Each wall is flat, endless, passes through zero and stands at right angles to its row. A trip goes straight from one point to another. List the walls that it crosses, first one first.

Walls:
(1): [0.49 0.02]
(2): [0.13 0.45]
(3): [-0.04  0.39]
Trips:
[ 0.12 -0.39] to [0.20 0.32] -> 2, 3
[ 0.79 -0.38] to [0.16 0.34] -> 2, 3
[ 0.30 -0.39] to [-0.26 -0.18] -> 1
[-0.21 -0.32] to [-0.39  0.14] -> 3, 2
[-0.12 -0.14] to [ 0.05 -0.12] -> 1
[ 0.51 -0.28] to [-0.34  0.38] -> 2, 3, 1
[-0.30  0.04] to [0.01 0.12] -> 2, 1

Walls:
(1): [ 0.20  0.54 -0.16 -0.47  0.31  0.52]
(2): [ 0.03  0.34 -0.32 -0.12  0.51 -0.25]
(3): [-0.22 -0.74  0.55  0.04  0.33  0.03]
(4): [-0.18 -0.17  0.17 -0.76 -0.15  0.17]
(5): [ 0.57 -0.54 -0.24 -0.38 -0.07 -0.16]
(6): [-0.24  0.18  0.08 -0.40  0.18 -0.23]
(7): [-0.57  0.21  0.14 -0.44 -0.06 -0.48]
(8): [ 0.10 -0.54  0.32 -0.37 -0.14 -0.32]
(9): [ 0.04  0.23 -0.10  0.42 -0.09 -0.08]
Trips:
[-0.07  0.01 -0.13  0.33  0.47 -0.42] to [-0.66  0.13  0.13  0.26  0.10 -0.20] -> none
[ 0.28 -0.29  0.32  0.21  0.80  0.13] to [ 0.34 -0.18  0.07 -0.03 -0.31 -0.60] -> 1, 2, 9, 7, 3
[ 0.43  0.31  0.36  0.04  0.05 -0.56] to [0.00 0.30 0.11 0.01 0.44 0.01] -> 5, 1, 8
[-0.01 -0.23  0.00 -0.47  0.69 -0.17] to [ 0.17  0.10 -0.05 -0.16  0.39  0.10] -> 7, 8, 3
[ 0.22  0.30 -0.95  0.20  0.41  0.40] to [-0.11  0.01 -0.13  0.56 -0.31 -0.12] -> 5, 1, 2
[-0.03 -0.43  0.06  0.38  0.56 -0.10] to [ 0.07 -0.27  0.37 -0.02  0.25  0.16] -> 9, 2, 4

Walls:
(1): [-0.28 -0.31  0.00  0.25  0.45 -0.52 -0.55 -0.09  0.01  0.03 -0.18  0.20]
(2): [-0.07 -0.10 -0.33 -0.01 -0.05 -0.14 -0.08 -0.03  0.12  0.09 -0.04  0.02]
(3): [-0.07  0.08  0.46 -0.03 -0.07  0.10 -0.06 -0.14 -0.23 -0.08  0.05  0.48]
(4): [ 0.01  0.45  0.34  0.28 -0.17 -0.46 -0.27  0.14  0.22  0.33 -0.69  0.12]
(5): [-0.32  0.22  0.08 -0.24 -0.14  0.18 -0.68 -0.24  0.43 -0.61 -0.02 -0.21]
(6): [ 0.23  0.11  0.06  0.28  0.24 -0.68  0.19 -0.20 -0.02  0.67  0.09 -0.08]
(7): [-0.01 -0.41  0.08 -0.09  0.47 -0.14 -0.45  0.03  0.22  0.58  0.19  0.57]
(8): [-0.15 -0.51  0.05 -0.84  0.10 -0.05  0.08 -0.03 -0.40 -0.35  0.40 -0.33]
Trips:
[-0.17 -0.44  0.00  0.05 -0.05 -0.15 -0.10  0.35 -0.37  0.25  0.17 -0.08] to [-0.23 -0.46 -0.29  0.65  0.23 -0.54  0.19 -0.23  0.39 -0.08  0.02 -0.22] -> 8, 4
[-0.39  0.24 -0.02 -0.20  0.29  0.01 -0.06 -0.49  0.13  0.32  0.50  0.13] to [ 0.22 -0.22 -0.08 -0.22  0.46  0.57  0.45  0.29 -0.01  0.22 -0.13  0.09] -> 5, 1, 2, 3, 6
